Each row is a point. To make a cloud, some directions were put in groups of two or more. Within a group, all points are equally far from the middle, so they leave a hole (a ring in 2 directions, a hollow ball in 3). The other directions are filled evenly. Then the cloud was stretched, turned, moved and blurred a little. Count the holes, and give their numbers of directions, smallest first.
In the rows, zero is written as 128.

Cloud, 14 rows:
| 166 | 163 |
| 127 | 105 |
| 128 | 199 |
|  92 | 107 |
| 168 | 162 |
| 167 | 160 |
| 166 | 151 |
| 113 | 199 |
| 135 | 109 |
|  98 | 195 |
| 129 | 106 |
| 167 | 158 |
| 131 | 106 |
|  84 | 184 |
Holes: 1 (2)

Cloud, 20 rows:
| 118 |  83 | 102 |
| 117 |  73 | 178 |
|  85 | 119 | 174 |
| 133 | 146 | 175 |
| 161 | 156 |  89 |
| 130 | 155 | 158 |
| 118 | 148 | 170 |
| 193 | 148 | 103 |
| 198 | 143 | 108 |
| 145 | 124 |  72 |
| 133 |  92 |  84 |
| 168 | 145 |  75 |
| 146 | 139 | 178 |
| 109 |  67 | 148 |
| 141 |  60 | 136 |
| 149 |  63 | 122 |
| 124 |  79 | 101 |
| 142 |  67 | 112 |
| 192 | 140 |  80 |
| 183 | 156 | 113 |
Holes: 1 (3)

Cloud, 32 rows:
| 161 | 158 | 118 |  56 |
| 128 | 156 | 183 | 141 |
| 109 | 114 | 150 | 231 |
| 142 | 107 |  99 | 129 |
| 151 | 140 | 150 | 173 |
| 142 |  77 | 169 | 155 |
| 104 |  95 | 172 | 146 |
| 124 |  97 | 151 | 109 |
|  91 | 155 | 179 | 167 |
| 143 | 171 | 146 | 151 |
| 122 | 136 | 157 | 168 |
| 162 |  87 | 137 |  99 |
| 157 | 186 | 109 | 130 |
| 139 | 147 |  90 |  86 |
| 133 | 139 | 131 |  49 |
| 138 |  82 | 128 | 123 |
| 113 | 161 | 176 | 132 |
|  94 | 128 | 202 | 122 |
|  88 | 129 | 145 | 191 |
| 113 | 105 | 170 | 236 |
| 124 | 173 | 140 | 139 |
|  63 | 144 | 179 | 195 |
| 106 | 132 | 227 | 119 |
|  97 | 116 | 153 | 163 |
|  72 |  99 | 122 | 142 |
| 156 | 140 |  97 |  85 |
| 121 | 179 |  98 |  84 |
| 163 | 165 | 127 |  79 |
| 122 |  53 | 158 | 199 |
| 107 | 112 | 150 |  77 |
| 118 | 148 | 150 |  57 |
| 119 | 104 | 119 | 150 |
Holes: 0

Cloud:
| 109 | 111 | 109 | 162 | 141 |  62 |
|  85 |  80 | 150 |  76 |  90 | 126 |
| 137 | 154 | 147 | 173 |  99 | 206 |
| 101 | 142 | 168 |  99 | 145 | 184 |
| 124 | 121 | 180 | 106 |  85 | 131 |
| 119 |  96 |  97 |  95 | 143 | 184 |
| 126 | 141 | 141 |  54 | 154 | 127 |
| 135 |  65 | 131 | 145 |  94 | 147 |
| 110 |  97 | 144 | 119 | 197 |  47 |
| 111 |  72 |  94 | 168 | 131 | 113 |
| 112 | 158 | 132 | 142 |  72 | 199 |
| 105 | 157 |  93 | 163 | 120 |  94 |
| 161 | 154 | 178 | 122 | 201 | 108 |
|  95 | 122 | 104 | 162 |  54 | 177 |
| 112 | 118 | 109 |  58 | 140 | 147 |
|  73 |  78 | 120 | 111 |  61 | 105 |
| 136 | 164 | 103 | 151 | 169 | 213 |
| 147 |  55 | 113 | 111 | 166 |  97 |
|  98 | 163 |  90 | 134 | 111 |  89 |
| 117 | 105 | 116 |  46 | 139 | 107 |
| 160 | 149 | 128 | 194 | 183 | 164 |
| 146 |  84 |  81 | 124 | 142 | 108 |
|  74 | 163 | 124 |  90 | 150 | 100 |
| 107 | 102 | 156 | 171 | 188 |  96 |
| 174 | 108 | 175 | 109 | 201 |  86 |
| 109 |  56 | 101 | 147 | 111 | 132 |
| 130 | 138 | 122 | 175 |  77 | 121 |
|  97 |  99 | 129 |  46 | 148 |  70 |
|  82 | 175 | 116 | 117 | 172 | 143 |
| 140 | 151 | 137 | 165 |  99 |  99 |
|  75 | 172 | 137 | 101 |  99 | 127 |
| 129 | 110 | 115 | 164 |  76 | 191 |
| 110 |  57 | 150 | 139 | 117 | 154 |
| 119 |  81 |  77 | 108 | 158 | 140 |
| 157 | 106 | 119 | 141 | 123 |  72 |
| 105 | 120 | 187 |  76 | 128 | 114 |
|  46 | 135 |  93 | 130 | 123 | 113 |
| 154 |  96 | 115 | 186 | 142 | 126 |
|  84 | 146 | 143 | 147 | 188 |  97 |
| 142 |  91 | 142 | 124 | 126 |  44 |
|  77 |  66 |  88 | 106 | 103 | 118 |
|  89 |  66 | 155 | 140 | 123 |  75 |
| 174 | 140 | 147 | 102 | 211 | 146 |
| 141 |  91 | 134 | 126 | 177 |  41 |
| 124 |  86 | 166 |  96 | 105 | 162 |
|  90 |  84 | 112 | 151 |  70 |  95 |
| 103 | 147 | 166 | 181 | 177 | 152 |
|  92 | 152 | 132 | 135 | 202 | 100 |
| 106 |  82 | 128 |  77 | 144 | 167 |
| 164 | 121 | 132 | 186 | 191 | 176 |
| 156 |  93 | 183 |  94 | 130 |  91 |
| 111 | 157 | 134 | 150 | 217 | 146 |
| 104 | 115 | 175 | 163 |  85 | 138 |
|  52 | 163 | 110 | 124 | 118 | 137 |
|  62 |  89 | 124 | 168 | 110 | 158 |
|  64 | 154 | 110 | 165 | 119 | 109 |
Holes: 1 (6)

Cloud:
| 203 | 136 | 164 | 153 | 138 | 142 | 181 | 159 | 102 |
| 104 | 130 | 179 |  59 | 115 | 157 | 146 |  92 |  99 |
| 164 | 126 | 120 | 148 | 161 | 189 | 193 | 169 |  87 |
| 102 | 118 | 157 | 145 |  54 | 183 | 142 | 194 | 113 |
|  58 |  29 | 127 |  68 |  83 | 165 |  94 | 100 | 186 |
| 167 | 115 | 157 | 109 | 122 | 138 |  65 | 118 | 186 |
| 132 | 187 |  89 | 156 | 177 | 104 |  71 | 176 |  90 |
| 169 |  98 |  97 |  92 | 108 | 170 | 144 | 154 | 104 |
|  64 |  91 | 153 | 140 | 123 | 159 | 168 | 227 | 176 |
| 128 | 111 |  87 | 201 |  88 |  98 | 104 | 144 | 163 |
| 111 | 100 | 131 | 144 | 177 | 132 |  61 | 145 |  96 |
| 127 | 182 | 134 | 145 | 210 | 167 | 119 | 184 |  63 |
| 109 | 115 |  88 |  63 | 141 | 158 |  80 | 131 |  92 |
| 150 | 125 | 155 | 163 | 148 | 150 | 105 | 174 | 217 |
| 127 | 158 | 140 | 129 | 152 | 131 | 111 | 165 | 115 |
|  97 | 129 | 166 | 144 | 110 | 148 | 174 | 219 | 172 |
| 101 | 140 | 138 |  62 | 150 | 168 | 170 | 159 | 176 |
| 153 | 165 |  79 | 152 | 139 | 128 | 145 | 117 |  57 |
|  72 | 126 | 120 | 142 | 148 | 183 | 167 | 152 | 140 |
| 101 | 161 | 115 | 120 | 155 | 109 |  91 | 162 | 183 |
| 155 |  87 | 157 | 124 |  62 | 145 |  63 |  92 | 170 |
| 181 | 146 |  97 | 140 | 157 | 103 | 110 |  99 | 111 |
| 145 | 150 | 128 | 156 | 124 |  97 | 147 | 193 | 145 |
| 203 | 109 |  99 | 130 | 111 | 208 | 124 | 144 | 131 |
|  53 | 130 | 139 |  96 | 168 | 150 | 131 | 153 | 132 |
|  41 | 117 | 125 | 123 |  98 | 132 |  82 |  63 | 144 |
| 185 | 206 |  98 | 176 | 180 | 143 | 144 | 148 |  58 |
| 149 | 137 | 126 | 160 | 132 | 158 | 173 | 146 | 163 |
| 144 | 103 | 106 | 106 | 203 | 130 | 151 | 120 |  82 |
| 198 | 135 |  93 |  67 | 149 | 203 | 154 | 179 |  79 |
| 108 | 100 | 169 |  44 | 124 |  87 | 101 | 117 | 142 |
|  54 |  78 | 140 | 134 |  76 | 126 | 110 | 104 | 223 |
| 100 | 121 |  81 | 120 | 188 | 175 | 105 | 179 | 163 |
| 167 |  58 |  90 |  24 | 123 | 126 | 143 | 146 | 136 |
| 134 | 122 |  62 |  64 | 178 | 103 | 111 | 163 | 106 |
| 121 | 131 | 123 | 123 | 111 | 170 | 194 | 172 | 138 |
| 155 | 140 |  95 | 141 | 155 | 140 | 164 | 235 |  98 |
| 150 | 173 |  85 |  95 | 183 | 121 | 156 | 202 |  72 |
| 104 | 100 | 135 | 101 | 174 | 110 | 157 |  82 | 134 |
| 174 | 159 | 135 | 133 | 102 | 139 |  96 | 168 | 175 |
|  75 |  72 | 157 | 147 |  92 | 180 | 147 | 155 | 134 |
|  86 | 143 |  85 | 150 | 140 | 107 | 154 | 126 | 149 |
| 100 |  85 | 157 |  44 | 122 | 135 |  83 | 143 | 106 |
| 154 | 120 |  86 | 149 |  85 | 167 | 106 |  67 | 150 |
| 162 | 128 | 121 | 126 | 168 | 140 | 125 | 223 |  40 |
| 186 | 158 | 141 | 148 | 167 | 170 | 120 | 206 | 100 |
|  68 |  80 |  64 |  57 | 136 | 176 | 145 | 103 | 150 |
| 117 | 159 | 168 |  95 |  99 | 129 | 134 | 161 |  87 |
|  48 | 109 |  88 | 145 | 152 | 174 | 113 | 178 | 134 |
| 204 | 123 | 102 | 155 | 101 | 187 | 118 | 128 | 143 |
|  60 |  95 | 126 | 138 | 137 | 100 |  80 | 143 | 143 |
| 106 | 110 | 137 |  98 | 139 | 173 | 182 |  89 | 105 |
| 111 |  73 | 158 |  46 | 114 | 136 | 146 | 168 | 164 |
| 140 | 142 | 101 |  78 | 142 | 172 | 118 | 121 | 138 |
| 144 | 115 | 123 | 163 | 110 | 148 | 162 | 214 |  94 |
| 181 | 179 |  84 | 124 | 153 | 161 | 133 | 164 |  59 |
| 183 | 130 |  89 | 107 |  90 | 164 | 144 | 151 | 151 |
| 130 | 133 |  85 | 160 | 137 | 224 | 125 | 155 |  86 |
| 130 | 153 | 164 | 156 | 120 | 150 |  97 | 147 | 131 |
|  99 |  94 |  90 |  73 | 118 | 111 | 148 | 193 |  93 |
|  92 | 142 | 111 |  57 | 153 | 201 |  68 | 118 | 134 |
|  77 | 123 | 111 |  93 | 162 | 146 | 180 | 158 | 146 |
| 183 | 174 |  78 |  85 | 133 | 108 | 142 | 126 | 138 |
| 107 | 105 | 118 | 121 | 183 | 158 | 164 | 122 |  99 |
| 168 |  49 | 105 |  93 |  98 | 126 | 137 | 176 |  80 |
| 120 |  86 | 109 | 127 | 104 | 147 |  70 | 124 |  78 |
| 201 | 100 | 171 | 122 | 133 | 100 | 146 | 109 | 117 |
|  97 | 103 | 137 | 202 | 114 | 207 | 125 | 162 | 189 |
| 122 | 134 | 122 |  97 | 136 | 116 |  89 | 174 | 155 |
| 122 | 163 | 120 | 103 | 131 | 111 | 119 | 126 | 146 |
|  80 |  77 | 164 |  74 | 114 | 101 | 144 |  92 | 194 |
| 105 | 121 | 173 | 158 |  60 | 180 | 126 | 124 | 118 |
|  77 | 116 | 166 | 139 | 139 | 145 | 109 | 170 | 190 |
|  94 | 110 | 114 | 124 | 147 |  94 | 161 | 141 |  77 |
| 112 |  65 |  61 | 116 | 103 | 148 |  91 | 134 | 151 |
|  69 |  78 | 113 |  92 |  99 | 138 | 142 | 103 | 161 |
| 140 | 145 |  96 |  98 | 212 | 108 | 129 | 120 | 161 |
| 107 | 163 | 113 |  84 | 118 | 172 | 177 | 158 | 162 |
| 119 |  83 | 138 | 117 | 107 |  97 |  98 | 174 | 175 |
| 102 | 155 | 114 | 150 | 180 | 149 | 111 | 115 | 189 |
|  88 | 144 | 142 | 154 |  91 | 155 | 164 | 162 |  86 |
| 141 | 146 | 107 | 112 | 162 | 150 | 176 | 162 | 105 |
| 110 | 161 | 148 | 156 |  85 | 134 | 126 | 179 | 145 |
| 168 | 165 | 101 |  96 | 101 |  68 | 120 | 130 |  93 |
| 116 | 131 | 114 | 165 | 134 | 196 | 137 | 156 |  68 |
| 115 | 103 | 175 |  99 |  90 | 134 | 127 |  93 | 124 |
|  96 |  91 |  90 | 129 | 150 | 119 | 154 | 164 |  66 |
Holes: 0
